Each row is a point. To make a cloud, some directions were put in groups of two or more. Within a group, all points are equally far from the middle, so they leave a hole (a ring in 2 directions, a hollow ball in 3). The other directions are filled evenly. Then the cloud was stretched, turned, moved and blurred a little. How many holes are there, and how many directions does each take, smallest first?

Cloud (22 x 3)
17; 15; 7
2; 21; -3
-11; -29; -18
-55; -7; 22
-29; 19; -4
2; -4; 19
8; -28; -32
-16; -19; 10
38; 15; -28
7; -12; -77
30; 21; 4
36; -18; -72
15; -16; 35
-42; -13; 1
-36; -37; -28
-27; 4; 54
-3; 8; -59
-1; -17; 27
6; -6; -23
-19; -41; -20
-8; -10; -60
-42; 32; 25
Holes: 0

Cloud (53 x 6)
-26; 46; 2; 1; -52; -21
19; 42; -5; -45; -24; -32
23; -31; -10; 3; -28; -9
35; 34; 8; -23; 4; 14
-27; 1; -52; -36; 22; -14
-37; 16; -2; -32; -22; -38
1; 53; 21; 42; -22; 32
30; 12; 15; -5; -8; 32
-18; 38; -48; -6; -25; 18
-2; 63; 28; -46; -13; -23
-18; 24; 4; -25; 1; -66
2; 56; -6; 20; -22; -39
15; -5; -12; -16; 48; 17
-38; -3; 18; 27; 29; 47
31; 17; 17; -7; -4; 26
-37; 29; -53; -16; 7; 6
-19; -16; -54; -23; 3; 15
-18; 13; 16; -46; -43; -2
-31; 35; 22; 22; -59; 14
40; -23; -9; -11; 4; -1
36; 12; -2; -35; -6; 0
14; 7; -6; 52; 29; 6
-20; 20; 22; -46; 32; -5
4; -18; -63; -21; 10; -24
-18; -12; 41; -3; -28; 14
1; -47; -36; 35; 4; 11
-21; 55; 43; 38; -25; -3
-15; 13; -12; -46; 48; -4
12; -14; -4; 25; 1; 40
-48; -7; -39; -24; 5; 8
-13; -6; -4; -22; -30; -56
44; 6; -9; -28; 3; -41
-28; 13; -48; 7; -13; 28
-18; 18; -59; -10; 14; -17
-33; 55; 5; -22; -48; -21
5; 14; -25; -21; -44; -16
-20; 8; 46; 43; 17; -31
-64; -2; -3; 1; -16; 16
-5; 39; -31; -40; 39; 5
14; 49; 6; 8; -9; -57
-3; 13; -9; 2; -49; 36
-18; -49; -3; 24; 36; 23
20; 31; 6; -2; 18; 46
-37; 20; 37; 39; 20; -18
-32; 8; 45; 37; -28; 9
0; -17; 12; -40; -15; -42
-42; 15; 46; 41; -3; 5
4; 37; -35; -21; 39; -9
-8; 26; 16; -58; -25; -21
-50; -2; 20; 7; -36; 8
-27; 53; 16; -29; -5; -40
-15; 10; 11; -26; 47; 35
-19; -48; 32; 7; 1; -9
Holes: 2 (2, 3)

Cloud (82 x 8)
48; 38; -41; 6; 37; -65; -39; -22
-10; -10; 26; -7; 9; -54; -10; 27
14; -6; -7; 23; 33; -39; 29; 24
32; 7; 18; 56; -9; 19; 13; -31
20; -5; 15; 45; -13; -16; -10; 32
-38; 58; 11; 5; -15; 1; -1; -1
13; -3; 63; -1; 1; 39; -22; -20
49; 19; 22; -30; 15; -7; -4; 34
27; 24; 9; 26; 8; -1; -55; 33
23; -20; 19; -23; 7; -9; 19; 45
31; -16; 22; 10; 8; -17; 20; 14
7; 28; 58; -2; -26; -22; 12; -17
5; 28; 17; 24; -32; 4; -42; 44
-17; -2; -12; -40; -31; 15; 7; 8
-31; 7; 59; -2; -67; 32; -29; -6
27; 27; 11; 20; -41; -20; -10; -51
-20; 50; 7; -28; 40; 29; 23; 10
-30; -7; -26; -43; 9; -24; 34; 41
-1; -23; -25; 10; -25; -11; -1; 42
22; 10; 6; -19; -3; -62; -10; 21
59; 5; -4; -9; 45; -56; -23; -14
15; 41; -4; -14; 38; -16; 2; 1
15; -6; 14; 66; 29; -32; 43; -43
-3; -21; 13; -51; 38; -12; -5; 23
10; 47; -19; 17; 25; -30; -16; -40
1; 9; 10; -7; 23; -45; -13; -1
-54; 13; 57; -32; -29; 4; 22; 17
8; 29; 31; -6; -46; 1; -15; -45
-40; -14; 14; 33; -40; 13; 4; 8
4; 19; 15; 5; 43; -12; -15; 25
29; 9; 23; 44; -62; 10; 19; -47
-10; -9; 30; 23; -10; -22; 70; -8
48; -21; -28; -1; -41; -41; -15; 23
24; 15; -11; -7; -45; 15; 16; -10
18; -7; -26; 1; -21; 18; 17; -4
-17; 45; 56; -24; 4; 34; 19; -30
14; -29; 0; 38; 19; -65; 43; -21
-15; -30; 65; 11; -28; 15; 16; 20
22; 25; 40; 12; 2; -13; 27; -42
-60; 17; 32; 11; -15; 3; 65; -1
-42; 12; 22; -3; 24; 2; 28; -12
17; 5; -28; 23; -18; 3; 5; 2
27; -12; 43; 53; -13; 6; 45; -35
31; 1; -21; -4; -29; 31; 33; 20
-7; -16; 38; 32; 6; -35; -2; 33
-42; 7; 36; -43; -67; 32; -8; 26
0; 21; -17; -22; -14; 29; -25; 51
16; -6; 28; 6; 54; -9; -48; -9
19; 42; 5; 5; -32; 54; 10; -3
-27; 11; 7; -9; 2; -42; -57; 0
-9; -30; -5; 5; 12; 18; 23; 41
33; -2; 23; 12; 50; 0; -47; -19
-30; 14; 14; -67; 19; 16; 19; 55
4; -43; 25; 26; -38; 17; 18; -26
-10; 19; 24; -10; -42; -9; -33; -11
14; -23; 47; 17; 5; 7; 0; -14
-18; -29; 28; -13; -24; -42; 17; -21
48; -3; -12; 26; -20; -6; 7; 24
14; 12; -8; -60; -31; -13; -25; 26
60; -13; 13; 35; 24; -1; 37; -55
4; 7; -16; -8; -53; -17; 14; 31
-50; 16; 27; -56; 6; -6; -5; 66
41; -15; 17; -2; 19; -2; 25; -6
31; 46; -1; 33; -44; -10; -27; 31
41; 47; -10; 1; -34; 3; -35; 45
-22; -41; 37; -29; 8; -25; 15; 0
33; 16; -56; 8; -7; -9; 1; 17
-1; -33; 10; 46; 19; -19; -22; 13
24; 5; 59; 34; -50; 27; 4; -18
71; 23; -16; 28; -9; 6; -22; -38
-10; 10; -3; -6; 5; -72; -1; 79
17; -25; 31; 1; -4; -3; 48; 10
18; 3; 17; 29; 2; 21; 55; 3
20; 8; -36; 50; -20; -10; 21; 20
-4; -1; 17; 24; 43; -22; 5; -7
49; 10; -2; 31; 56; -46; -14; -27
3; -11; -23; -7; -16; 9; 4; 73
-42; -25; 50; -8; -32; -41; 4; -8
-10; -7; 59; 29; -21; -3; 61; -11
-28; 0; 0; 24; 46; -31; 13; -31
-4; 51; -6; -22; -36; 18; -13; 23
-10; -28; -15; -51; 18; -45; 5; 31
Holes: 1 (2)

Cloud (91 x 9)
21; -17; 0; -45; -38; 23; -26; -10; -41
27; 29; 23; -31; -11; 22; 4; -33; -33
-9; 59; 28; -25; -11; -8; 23; -5; -43
-28; -1; 18; 11; -29; 31; -67; 8; 29
-12; -16; 20; 26; 41; 16; 23; -29; -4
-8; 20; 57; -1; 6; 35; 37; 48; -14
-43; 14; 29; -30; 20; 42; 21; -9; 34
-22; -35; 26; -9; 7; 68; -11; 16; 9
-12; -17; -8; -55; 13; -12; -15; 9; 0
9; 59; -25; -47; 42; 12; 27; 3; 21
-3; 27; 31; 30; 41; 5; 42; 33; 51
-22; 15; -10; 6; 29; 52; 13; -17; 27
24; -22; 25; 5; 27; 72; 23; 14; 5
-19; 5; -7; -20; 33; 7; 16; 52; 13
41; -16; -12; -22; -9; 21; 64; -7; -8
5; -42; 18; 0; 30; 43; 54; -5; 5
71; -5; 11; -31; 15; 27; -24; 22; 4
-54; 42; -26; -31; -8; 19; -15; -21; 6
23; 37; 40; -61; 4; 31; 22; 30; 16
-35; 68; -16; -30; -38; -9; -22; 0; 20
-31; 42; -2; -14; 28; 49; -4; -10; 19
-42; -16; 15; 1; 9; 44; -17; 34; 34
18; 11; 29; -43; -10; 7; 15; 13; -61
-10; 13; 38; -27; 10; 12; 36; 24; -61
-18; -2; 37; -16; 46; 48; 21; 43; 35
31; 52; 30; -54; 12; 5; 34; 12; 11
25; -20; 33; -21; 69; 16; 14; 17; 16
-25; 10; 56; -13; 36; -14; -43; 37; 28
17; 5; -24; -46; 11; -14; 26; -5; -55
-55; 36; 3; 23; 10; 11; -8; -11; 52
15; -13; -20; -12; -4; -5; 24; -3; -63
-24; 66; 8; -12; -33; 12; 14; -15; 15
22; 12; -13; -5; -35; -9; 13; -41; 4
-36; 25; -19; -17; 21; -18; 60; 26; -8
41; 54; -16; -45; 32; -4; 13; -9; -10
18; 19; 1; -25; 24; 66; 5; 36; 51
22; 6; -33; -24; -37; 23; 18; -46; -6
-12; 23; 9; -16; 63; 3; 17; 3; 48
-44; 2; -33; 25; -24; -14; -5; -4; 49
41; 36; 20; -32; 19; -17; 35; -9; -19
-1; 19; 17; -43; 12; 50; -43; 28; -8
-10; -53; 20; -15; -11; 58; -11; -6; 16
-26; -6; -21; -23; 25; -29; -6; 15; 15
-23; 5; -9; 13; -23; -6; -1; -48; 34
-29; 28; -47; -23; -27; 32; 0; -26; 27
-43; -21; 46; 2; 17; 40; 16; 13; 36
10; 54; 49; -3; 30; 34; 13; 57; 9
-4; 37; -13; -7; 21; 4; 18; -15; -51
-43; -1; 29; -35; -36; 28; -20; -25; -12
24; 5; 9; -39; 4; 47; 63; 24; 17
20; -39; 34; -1; 38; -11; 17; 40; -15
-13; -9; 39; -9; 45; -17; -27; 37; 28
29; -15; -45; 7; -27; 30; 17; 14; -11
35; -22; 24; -21; -28; 29; 4; -15; 28
7; -54; -18; -12; 13; 5; 4; 2; -31
-37; -36; 11; 10; 0; 4; 18; -2; -52
5; -2; 19; -25; 31; 36; -11; 11; 71
17; -32; 1; -9; 24; -19; 35; 39; -16
4; 44; 1; -69; 42; 3; 18; -24; -10
11; -37; 14; 4; 8; -6; 49; -5; -49
-29; 9; -15; -28; 9; -41; -42; -24; -4
18; -26; 31; 20; 20; 46; 59; 22; 2
-52; 38; -11; -26; -38; 1; -36; -31; -5
26; 28; -13; 21; -14; -17; -8; -20; -5
-4; 45; 29; 24; 0; 26; -11; 55; 11
-6; 38; 47; 8; -19; 34; 9; 1; 22
-19; 65; -15; -9; -32; -3; 39; 8; 10
33; 1; 25; -8; 31; -12; 2; 55; -14
-26; 20; 24; -13; 7; 26; -39; -50; 6
-20; -48; 13; 43; 7; 21; -2; 31; 28
-24; -30; 16; 29; -24; 0; 4; 37; 41
33; 6; -55; -9; -16; 16; 23; -26; -17
33; -1; -13; -33; -32; -6; 39; 13; 13
-18; 16; 21; 30; 33; 32; -9; 30; -14
-28; 24; -36; 7; 35; -3; 41; 7; 36
-51; 21; -25; 30; -18; -22; 13; 10; 43
-24; -8; 29; -4; 11; -47; 19; -13; -46
29; 43; -9; -22; -9; -32; -12; -31; 6
-14; 2; 12; 13; -17; -31; -10; 15; -49
-31; -13; -4; -21; -47; 23; -7; 4; 37
-25; -43; -29; 13; 4; -6; 38; 11; 12
-23; 41; 12; -27; 40; 9; 74; 15; -6
-3; -20; 30; 42; 30; 15; 16; 42; 52
4; 42; 24; 11; 56; -30; 14; 28; 25
-30; -4; -27; 16; -23; -34; 19; -21; 34
11; 69; 38; -1; 41; 3; 12; 50; 19
14; 35; -6; -31; -25; 22; -42; 18; -25
49; -21; 8; -30; -10; 46; 39; -4; 13
-20; 9; 37; -10; 39; 38; -41; -17; -2
-19; 10; -24; -39; -18; 6; -27; -57; -26
-23; -18; 38; -16; 37; 7; -30; 28; -29
Holes: 3 (3, 3, 3)

Cloud (102 x 9)
-2; -24; 5; 37; -48; 17; -53; 25; 1
-55; 21; 5; -5; -5; -11; -54; 17; 14
32; 19; 11; 47; 16; 15; 43; 14; -8
11; 10; -34; 18; -55; -17; -11; -10; 26
-1; 50; -49; 38; -27; 17; -24; 18; 29
-71; 17; -17; -16; -26; -9; -7; 10; -20
-13; 36; -22; -10; -17; -15; -80; 2; 4
-2; 51; -1; 3; 14; -17; -25; 0; -45
50; 5; 27; -1; -34; 20; -55; -13; 12
-15; 12; 14; 8; -56; 4; 1; -1; 26
-2; 42; -13; -10; -25; -20; 36; 2; 16
-10; 14; 5; 46; -4; -11; -49; -24; 63
23; 41; 10; 20; -21; 28; 1; -39; 27
19; 18; -11; 1; -59; 29; -34; 14; 37
18; -36; 17; 51; -4; 6; -27; 56; 12
-18; 25; -2; 48; -28; 16; -40; 39; -29
47; 35; 22; 63; -19; -15; -27; 0; 46
14; 15; -27; 32; -10; 18; -22; 17; 65
1; 12; -24; 20; -63; 6; -65; -19; -6
34; -20; -7; 31; 22; -36; -26; -9; 18
8; -2; -2; 54; -38; 1; -8; -36; -6
-32; 8; -52; 5; -11; 22; -12; -9; 7
9; 19; 35; 30; 10; 3; 36; 27; 26
-71; 22; 10; 1; -29; -2; -8; -3; -15
33; -32; -28; 30; 26; -10; -16; 24; 22
8; 72; -5; 7; -17; -44; 9; 20; 20
-15; -19; -42; -7; -26; 8; -14; 28; -44
22; -9; -18; 53; 2; 21; -36; -6; -32
10; -9; 14; -20; 14; -5; -43; 33; 1
64; 49; -15; 6; -7; 10; 4; -9; -4
7; 51; 11; 10; -49; -31; 28; 17; 2
28; 18; -50; 23; 11; 22; -33; 20; 20
-33; 64; 17; 20; 17; -2; -31; 4; 32
39; 0; -1; -5; -29; -6; 6; -29; 2
19; 47; -40; -13; 9; -2; -11; 1; 21
20; 44; 19; 16; -16; -40; 20; 21; -14
38; 20; -11; -23; -41; -9; -12; 25; 1
-23; 21; -51; 51; -50; -12; -43; 12; 1
14; -5; -57; 35; -45; -5; -18; 3; -29
31; -2; -15; 33; -6; -32; -30; -21; 4
38; 3; -8; 8; -66; 7; -28; -9; 30
-21; -24; -3; 36; -17; 40; -29; -14; 5
-23; 102; -37; -14; -29; -12; -17; 15; -13
36; 7; 22; 14; -24; -41; 10; 20; 8
57; -23; -13; 44; -43; 4; -26; -2; 18
40; -21; -37; 41; -6; -2; -12; 16; -14
26; 31; 64; 50; 20; -10; -10; 19; 37
-13; 52; 20; 16; -65; -13; 10; 22; -7
72; 39; -8; -7; -12; 12; -43; 28; 44
-11; 22; 34; -1; -38; -13; 9; -10; -27
-21; 32; 25; 30; -57; -1; -12; 31; 2
8; 43; 1; 4; -3; -39; -72; 25; 15
-27; 42; -13; -1; -50; 40; -24; -11; 10
52; 28; 26; 62; 0; 12; -26; -12; 47
-1; -29; 37; 26; -4; -4; 10; 3; -12
-26; 6; 9; 32; 12; -11; 46; 30; -17
-2; 12; 0; 16; -58; -3; -61; -33; 27
-5; 54; -26; 4; -7; 9; -10; 65; 1
23; 27; 17; -2; 6; -4; -36; -49; -12
-8; 50; -19; -26; -7; -9; 37; 8; 1
14; -8; -41; -2; -1; 33; 26; -6; -46
31; -29; -6; 31; 19; 47; -43; -11; 16
-2; 56; -15; -20; 23; -12; -39; -18; 11
-6; 16; -6; 32; -53; 27; -36; -39; 4
-14; 31; 1; 13; -59; 13; -68; 4; 0
25; -4; -5; 70; -22; 1; -15; 19; -23
30; 7; 16; 6; -21; 18; 33; 19; -33
11; -48; -7; 66; -13; 23; -40; 22; 8
12; 0; -3; 54; -18; 31; 22; -11; 16
-9; 49; -10; 3; -1; -45; -2; 46; 24
-26; 2; 19; 17; -42; -1; -40; -31; 27
31; 42; 44; 18; 2; 18; 11; 10; 53
26; 5; -55; 3; -22; 23; 16; -13; -49
30; 29; 14; 15; -6; 6; -1; -50; 33
16; -20; 24; 25; -18; -10; -34; -11; -26
35; 36; -8; 11; 43; -2; 16; 6; 5
3; 40; -13; -33; -43; -2; -13; -9; -47
-4; 31; -4; 31; 32; 12; 32; 46; -10
5; 23; -21; 34; -42; -12; -15; -41; 9
-26; -18; -2; 27; -35; 36; -23; 29; -24
6; 30; -40; 47; 0; 7; -26; 45; -21
-25; 36; -29; 35; -24; -36; -55; 4; 23
-4; 49; -3; 10; -39; 25; -40; 41; -20
-22; 1; -19; 31; -40; -15; -33; -23; 37
-8; 48; -20; -44; -9; 1; 19; -8; -24
12; 49; -5; 3; -14; 20; -25; 53; 40
6; 3; 0; 12; -55; -9; 25; -11; -24
-1; -6; 20; 20; 27; -9; 16; 48; -7
-17; 70; 15; -8; 21; -16; -18; 23; 44
52; -10; 10; 12; -29; 47; -45; 3; 34
29; -11; -2; 78; -29; 10; -25; 5; 7
-21; -7; -35; 48; -63; 10; -30; 1; 16
41; -41; 21; 63; 26; -3; -9; 8; 11
19; 12; 32; 42; -40; -10; -18; 34; -4
-45; 7; -38; 5; -4; -6; -3; -35; -42
-14; 19; -14; 51; 2; 45; -18; -20; 2
-35; 16; -34; 13; -21; -30; -35; 35; -41
-5; 9; 6; 6; -11; 32; 13; -44; -13
-15; 54; -4; -5; 26; -18; -60; 1; 38
-23; -3; 4; 33; -52; 28; -22; -26; -13
-37; 17; 52; 28; -5; -19; -41; 1; 30
10; 38; 17; 47; -21; 0; -51; -34; 40
Holes: 2 (4, 4)
